Every row gives one point. Any point is a mix of the corners, with weights that add up to 1. It lies inside the corners' shape when no weight is negative. Is each point inside? If not, which corners have a negative weight?

Corners:
(1): [4.6 0.0]
(2): [-5.4  3.2]
(3): [ 3.1 -6.3]
Points:
[-1.5  3.0] -> outside (3)
[ 2.1 -2.4] -> inside
[0.9 2.3] -> outside (3)
[-0.5 -0.4] -> inside
[ 5.1 -1.8] -> outside (2)

Corners:
(1): [ 1.7 -4.9 -0.5  3.4]
(2): [ 3.0 -7.0 -1.0  9.7]
(3): [-2.2  5.6  3.6 -1.3]
(4): [-1.2  5.2 -2.5 -0.6]
(5): [-4.1  1.5 -1.8  3.0]
Points:
[ 0.4 -1.2 -0.5  2.4] -> inside
[-2.4  3.0  2.5  1.7] -> outside (1, 4)
[-1.3 -0.2 -1.4  4.0] -> inside
[-0.5  1.4 -3.8  3.6] -> outside (1, 3)
[ 1.5 -3.7  1.8  2.8] -> outside (4, 5)

Corners:
(1): [-2.2  8.0  9.0  5.6 -3.1  4.9 -0.5 -9.0]
(2): [ 0.7 -1.7 -3.4 -4.3 -3.8 -3.1 -1.9 -1.1]
(3): [ 1.3 -3.7 -3.4  3.7  1.7  1.7  4.7  6.5]
(4): [-3.6 -8.7  2.8  2.4  3.2 -1.5  4.7  2.1]
(5): [-0.8  5.9 -4.6 -1.4  0.5 -1.3  2.4 -4.0]
(6): [ 1.4  5.6  0.0  2.7  0.0 -3.8  3.9  2.2]
(7): [ 4.7 -3.5  1.8  1.3  2.3  3.2  2.9  2.2]
(8): [ 1.7  6.3  5.3 -2.2 -0.6 -1.3  8.7 -3.3]
(9): [-5.1 -1.2  5.2  3.0  2.4  9.4 -2.7 -2.8]
Points:
[-2.0  0.8  2.8  1.9  1.2  4.0  1.0 -1.3] -> inside
[ 1.9  3.1 -2.4 -1.4 -1.9 -1.6  1.5 -1.3] -> outside (4, 9)
[ 0.0  0.4  2.9  0.9  1.0  1.8  3.6 -0.7] -> inside
[1.2 0.5 0.1 0.0 0.4 1.0 1.9 0.6] -> outside (1, 4)
[-0.6  3.0  2.4  1.4 -1.3  1.4  0.6 -3.5] -> inside
[ 0.4  1.7  3.7  0.5  0.3  0.3  4.9 -1.7] -> inside
[-2.4 -1.1  2.3  1.0  0.6  4.0 -0.7 -1.6] -> inside
[-1.3 -1.5  3.0  1.8  1.1  0.3  3.9 -0.5] -> inside

Corners:
(1): [  4.0 -10.4  -1.7   1.8   2.2  -0.8  -5.7   4.2  -4.1   0.9  -1.2  -3.3]
(2): [  4.4   1.1  -0.1   0.3  -7.2  -8.6  -2.9  -6.2 -12.0   1.3  -5.9  -2.9]
(3): [ 3.3  3.8 -1.7 -2.6  6.1  0.1  1.2  1.8 -3.2 -1.7 -6.3 -2.7]
(4): [ 2.2  0.9 -2.6  0.4 -3.5 -2.5 -4.0  2.9 -6.6 -9.0 -7.8 -5.4]
(5): [-1.9  5.8  2.6 -0.2  7.6  9.1 -3.9  2.7 -0.3 -9.5 14.1 -5.8]
(6): [-3.9  1.2  2.8  3.7  4.2  0.1  0.6  1.4  5.8  7.9  2.8 -0.5]
(7): [ 1.8  3.7 -1.6 -1.8  1.4 -0.7  4.0 -3.4  0.2  5.2  3.8  4.3]
(8): [-5.2 -1.1  3.9 -0.2 -1.1  0.4 -2.7 -1.1 -0.4  3.3  0.8  5.7]
(9): [-4.2  0.7  0.0 -2.3 -0.7  2.2  2.5 -0.3 -1.1  0.8  1.0  0.0]
(10): [-3.8 -1.4  3.3  2.7  0.8 -4.3  3.8 -1.8  0.6 -1.4 -2.8  3.3]
(11): [ 0.4 -1.8  3.7 -0.6 -6.0 -1.1 -2.4 -6.4  5.3  1.8  0.5 -4.1]
(12): [ 1.3 -0.9 -1.3  3.8  3.6  3.9  5.0 -2.4 -1.8  0.1 -1.4  3.0]
(13): [ 5.4  6.0  3.0 -1.1  0.8  3.4  5.5 -0.2  1.9 -0.2  3.4 -3.1]
Points:
[ 0.9  0.8  0.5  1.1  1.6 -0.2  0.5 -1.0 -1.5  0.8 -0.7 -0.4] -> outside (9)
[ 0.6  0.0  1.1  0.3  0.0  0.1 -0.9 -0.7 -1.1 -0.6 -0.9 -1.8] -> outside (7)
[ 1.1  1.1  0.5 -0.5  1.1  0.4 -0.4 -1.1 -2.4  0.9  0.7 -1.1] -> outside (4, 10)
[-1.2 -1.1  0.6  0.1 -1.3 -1.5 -0.1 -1.8 -0.3  2.6 -1.9 -0.5] -> outside (5, 13)
[ 1.4  0.2  0.6  0.9  0.9 -0.2  0.6 -1.1 -1.0  1.0 -0.2 -0.4] -> outside (9)
[-0.4  0.8  0.5  1.0  1.3  0.1 -0.4  0.6 -0.7  0.0 -0.7 -1.4] -> inside
[ 0.0  0.9  1.6  0.4  0.8  0.8  0.5 -0.2 -0.7 -1.6  0.2 -1.7] -> outside (7)
